Each point is reached from the start by the listed moves, each made once or not at all, plus a little noise. Is the number of moves made odd or even? Then give how often each move was made.
In the rows, 128 means zero.

Moves:
(1): [156 108 150]
(2): [166 147 127]
(3): [108 153 187]
Start: [135 116 100]
Points:
[133 117  99] -> even (0, 0, 0)
[173 136  98] -> odd (0, 1, 0)
[162  95 123] -> odd (1, 0, 0)

Moves:
(1): [146 141 129 128 136 124 109 122 130 114]
(2): [125 160 133 105 126 166 146 121 104 128]
(3): [109 129 169 118 139  87 126 128 109 140]
(4): [133 150 139 165 106 129 135 117 117 146]
(5): [116 126 141 143 153 137 127 135 145 122]
(6): [132 121 163 140 118 143 137 118 139 123]
(7): [137 122 126 115 141 115 146 149 121 129]
(8): [123 147 147 127 115 132  99 157 124 123]
Start: [130 145 132 134 143 118 133 124 139 110]
Points:
[128 173 234 153 121  85 137 156 111 128] -> odd (0, 0, 1, 1, 0, 1, 1, 1)
[127 182 203 127 155 170 150 168 133  97] -> odd (0, 1, 0, 0, 1, 1, 1, 1)
[106 163 226 117 182 132 173 134 119 114] -> odd (0, 1, 1, 0, 1, 1, 1, 0)
[109 184 233 100 144 119 148 161  98 113] -> odd (0, 1, 1, 0, 0, 1, 1, 1)
[158 150 130 121 161 101 128 140 133  99] -> even (1, 0, 0, 0, 0, 0, 1, 0)
[105 191 229 112 124 134 131 135 106 110] -> even (0, 1, 1, 0, 0, 1, 0, 1)

Moves:
(1): [166  98 140 120 118 135 136 152 141  98 120 130 123]
(2): [132 162 137 121 120 151 143 146 116 127 122 110 111]
(3): [112 142 146 131 129  99 144 142 125 131 149 126 125]
(4): [155 130 111 166 141 105 140 125 116 153 107 121 138]
(5): [147 136 109 130 164 141 151 129 150 125 141 136 132]
(6): [ 94  99 136 152 155 157 134 124 121 139 146 143  95]
(7): [109 116 124 122 103 126 159 105 141 131 112 130 139]
(8): [106 118 112 124 122 120 133 143 126 110 122 111 130]
(9): [111 151 122 138 115 123 108 128 160 117 123 132 131]
(10): [107 137 140 130 127 140 112 147 151 168 132 155 161]
(11): [137 121 103 130 114 148 110 141 129 124 175 125 128]
(12): [121 128 113 123 131 112 119 137 122 117 128 152 115]
Start: [136 100 127 136 135 107 120 140 145 137 128 128 136]
Points:
[ 94 126 123 195 197 124 180 202 154 193 150 133 131] -> odd (0, 1, 1, 1, 1, 1, 0, 1, 0, 1, 0, 0)
[ 92  93  60 206 158 135 132 150 212 187 168 199 153] -> even (0, 0, 0, 1, 1, 1, 1, 0, 1, 1, 1, 1)
[ 70  84 143 196 149  94 168 143 159 219 134 165 156] -> odd (0, 0, 1, 1, 0, 1, 1, 0, 0, 1, 0, 0)
[ 57  70  99 151 170  94 192 152 162 121 158 159 103] -> even (0, 0, 1, 0, 1, 1, 1, 1, 0, 0, 0, 1)
[100 104 158 138  88  90 138 174 223 142 123 163 175] -> odd (1, 0, 1, 0, 0, 0, 1, 0, 1, 1, 0, 0)

Moves:
(1): [131 134 119 131 139 121 116 137 137 126 138 122 131 136 119 108 114 133
 129 136 125]
(2): [110 146 113 111 158 116 120 127 143 141 153 149 123 126 153 124 113 122
 135 137 118]
(3): [146 118 143 122 139 108 129 123 131 119 116 116 126 130 118 144 138 123
 130 147 129]
(4): [114 127 137 133 133 114 127 123 116 114 145 118 124 134 118 137 134 135
 161 125 154]
(5): [125 121 127 131 131 127 118 144 124 127 119 130 138 129 131 131 135 145
 139 128 120]
(6): [128 113 144 146 140 131 116 120 134 127 141 136 127 132 127 144 113 134
 134 121 120]
(7): [127 142 131 147 141 141 152 125 124 132 121 133 131 133 122 128 128 124
 134 129 145]
(8): [143 122 104 117 130 132 141 114 106 131 122 146 126 132 124 123 112 121
 156 128 121]
(9): [117 115 121 132 128 109 119 150 131 157 138 120 106 133 125 130 122 129
 136 124 119]
(10): [144 126 127 142 116 127 107 121 104 138 135 128 127 153 145 140 120 129
 125 136 138]
(11): [144 123 112 123 143 139 149  92 149 124 131 128 128 146 128 134 149 112
 149 128 127]
(12): [128 128 129 155 120 106 150 143 128 110 138 151 129 126 129 136 138 117
 105 144 108]
(13): [122 144 136 131 116 129 123 145 126 128 142 127 154 122 113 140 131 111
 134 138 132]
(14): [118 125 134  98 137 116  96 141 130 133 119 150 114 147 117 157 132 108
 143  96 125]
(15): [152 124 124 150 110 143 127 140 147 111 138 122 123 134 146 145 116 124
 150 124 135]
(16): [131 144 115 128 136 126 124 111 134 134 128 130 140 117 125 140 114 141
 126 120 137]
(17): [113 145 122 125 134 144 126 126 133 128 130 124 112 117 119 127 138 127
 121 132 116]
(18): [131 127 133 124 123 131 122 131 126 142 139 145 121 132 119 131 124 155
 135 140 125]
Start: [150 113 121 146 134 125 116 133 108 155 118 128 118 125 137 113 136 134
 134 124 103]
Points:
[171 156  75 138 179 127 132  81 136 126 169 132 123 134 133 171 127  99
 240 149 122] -> odd (0, 1, 1, 1, 0, 0, 0, 1, 0, 0, 1, 0, 1, 0, 1, 1, 1, 0)
[159 111 102 142 228  67  76 116 167 146 150 185 123 159 127 177 130 118
 169 129  59] -> odd (1, 1, 1, 0, 1, 1, 0, 0, 0, 0, 1, 1, 0, 1, 0, 1, 0, 0)
[148 136 146 203 145 126  79 128  71 169 165 153 151 152 115 181 112 182
 194 137 146] -> even (0, 0, 0, 1, 1, 1, 1, 0, 0, 1, 0, 0, 1, 0, 0, 1, 0, 1)
[138 124 112 101 214 101  88  89 122 147 165 167  99 161 101 189 146  76
 248 122  91] -> odd (0, 1, 1, 1, 0, 1, 0, 1, 0, 0, 1, 0, 1, 1, 0, 0, 1, 0)
[210  73  97 168 145  70  94 140 103 148 170 167  65 218 116 188 128 113
 244 145 102] -> odd (1, 0, 1, 1, 0, 0, 0, 1, 1, 1, 1, 1, 0, 1, 1, 0, 0, 1)
[131 133 111 145 190 138 106  96  90 160 128 168  97 143  96 173 109 128
 214  79 129] -> odd (0, 0, 0, 1, 0, 1, 1, 1, 0, 0, 0, 0, 0, 1, 0, 1, 1, 0)
[195 141  80 202 150 110 110 130  92 126 159 175 145 201 121 195 121 102
 249 119 133] -> even (1, 0, 0, 1, 1, 0, 1, 1, 0, 1, 1, 1, 1, 1, 1, 1, 0, 0)
[146 120 173 203 153 107  91 187 119 117 155 171 108 151  85 223 156 127
 209 141 104] -> odd (0, 0, 1, 1, 1, 1, 1, 0, 0, 0, 0, 1, 1, 1, 1, 0, 1, 1)
[124 135 107 137 174 113 114 122 126 152 169 136 146 144 145 137 162 118
 214 140 114] -> odd (0, 1, 0, 1, 1, 0, 0, 0, 0, 0, 1, 0, 1, 0, 0, 0, 0, 0)
[156 158 114 185 176 107 141 128 127 137 118 136 118 114 101 130 137 131
 110 164  96] -> even (1, 0, 1, 0, 0, 0, 1, 0, 0, 0, 0, 1, 0, 0, 0, 1, 1, 0)

Moves:
(1): [120 128 122 104 131 130 125 127 128 131 133 135 129 114 152 130 127 113
 135 108 137 120 143 127]
(2): [108 107 131 132 134 125 123 115 106 147 135 142 112 131 141 113 126 133
 128 147 118 143 141 152]
(3): [133 120 125 141 130 108 126 144 143 136 130 135 128 113 140 138 138 122
 135 145 113 122 103 118]
(4): [124 132 116 134 132 123 148 122 146 138 140 113 117 112 161 144 134 113
  93 141 132 139 159 127]
(5): [136 130 135 128 128 127 118 126 160 115 127 120 112 133 122 112 131 136
 127 137 127 113 154 109]
(6): [152 100 121 140 131 124 104 123 114 138 141 138 120 130 133 134 128 123
 122 143 147 140 119 126]
(7): [108 122 129 125 175 130 132  95 103 131 121  87 115 109 137 124 134 142
 127 117 144 116 108 149]
(8): [111 140 112 130 107 137 151 130 149 140 123 116 123 126 132 136 111 124
 148 143 134 121 132 122]
(9): [129 142 126 137 101 124 139 144 109 107 127 133 116 118 147 137 136 156
 125 143 122  97 135 127]
(10): [146 105 128 118 129  94  98 143 154 111 179 104 103 153 135 121 144 153
 121 118 122 132 126 151]
(11): [107 152 147 153  96 160 130 141 120  99 123 129 117 120 105  93 104 145
 121 121 129 108 131 127]
(12): [142 133 107 127 149 137 145 143 120 108 150 106 139 154  90 128 141 141
 121 171 128 110  95 119]
(13): [138 117 118 135 121 139 157 120 138 123 148 164 144 136 135 128 136 136
 124 115 137 128 132 144]
(14): [141 130 115 137 122 139 127 116 122 125 122 110 153 122 128 110 124 140
 123 144 139 139 128 132]
(15): [117 125 123 153 108 109 130 114 123 121 158 126 127 126 132 107 151 127
 131 128 131 114 148 147]
(16): [140 145 105 134 117 129 138 121 129 126 116 114 118 117 140 120 151 119
 132 116 106 134 114 115]
(17): [135 123 135 124 139 140 154 151 112 130 131 125 128 122 136 141 106 144
 139 140 114 127 144 133]
(18): [121 126 134 133 145 124 126 165 124 124 143 116 133 142 118 109 148 133
 130 133 155 121 138 112]
(19): [135 138 126 116 129 121 149 115 123 121 106 144 106 144 114 124 111 129
 116 117 116 137 115 130]
(20): [117 137 110 146 118 128 117 130 126 146 109 129 138 136 116 128 129 129
 132 133 132 115 128 139]
(21): [129 142 141 132 129 133 128 116 132 166 140 121 118 125 122  93 128 142
 120 120 141 115 119 122]
(22): [115  97 138 148 102 132 132 158 138 148 137 124 143 123 124 124 156 110
 110 136 125 108 125 114]
(23): [129 127 116 123 120 142 122 137 130 119 132  98 157 157 143 138 114 124
 132 141 127 131 129 146]
(24): [ 95 130 114 135 139  99  79 131 113 112 108 114 149 131 149 127 139 119
 109 123 100 142 140 101]
Start: [132 132 101 108 155 123 110 118 134 140 142 143 126 132 109 111 138 119
 131 148 125 122 136 136]
Points:
[117 142  17 162 176  61 103 166 126 165 165  14  75 143 210 106 170 171
  91 204 113  96 122 134] -> odd (0, 0, 1, 1, 0, 1, 1, 1, 1, 1, 0, 0, 0, 0, 0, 1, 1, 1, 1, 1, 1, 0, 1, 1)
[ 79 140  49 163 154 151  80  90 109 121 136  28 154 116 172  95 101 125
  80 194 152 131 155 141] -> even (0, 0, 0, 1, 0, 1, 1, 1, 0, 0, 1, 0, 0, 1, 0, 0, 0, 0, 0, 0, 0, 0, 1, 1)
[ 98 144  31 189 167 171 123 116  72 141 144  45 116 137  68  29 156 163
 133 233 174  89  95 151] -> even (0, 1, 0, 0, 0, 1, 1, 1, 0, 0, 1, 1, 0, 1, 0, 1, 0, 1, 0, 1, 0, 0, 0, 0)
[ 98 121  56 177 103  69  69 157 166 159 214  38 143 143 136   7 239 132
 102 158 126  99 151 103] -> odd (0, 0, 0, 0, 0, 0, 0, 1, 0, 1, 0, 0, 0, 1, 1, 1, 0, 1, 0, 0, 1, 1, 0, 1)
[112  96 120 205 139 150 131 137 103 184 181  83  71  53 168  41 145 189
  65 244 136  56 166 138] -> even (0, 1, 1, 1, 1, 1, 1, 0, 1, 0, 1, 0, 0, 1, 0, 0, 1, 0, 0, 0, 1, 1, 0, 0)
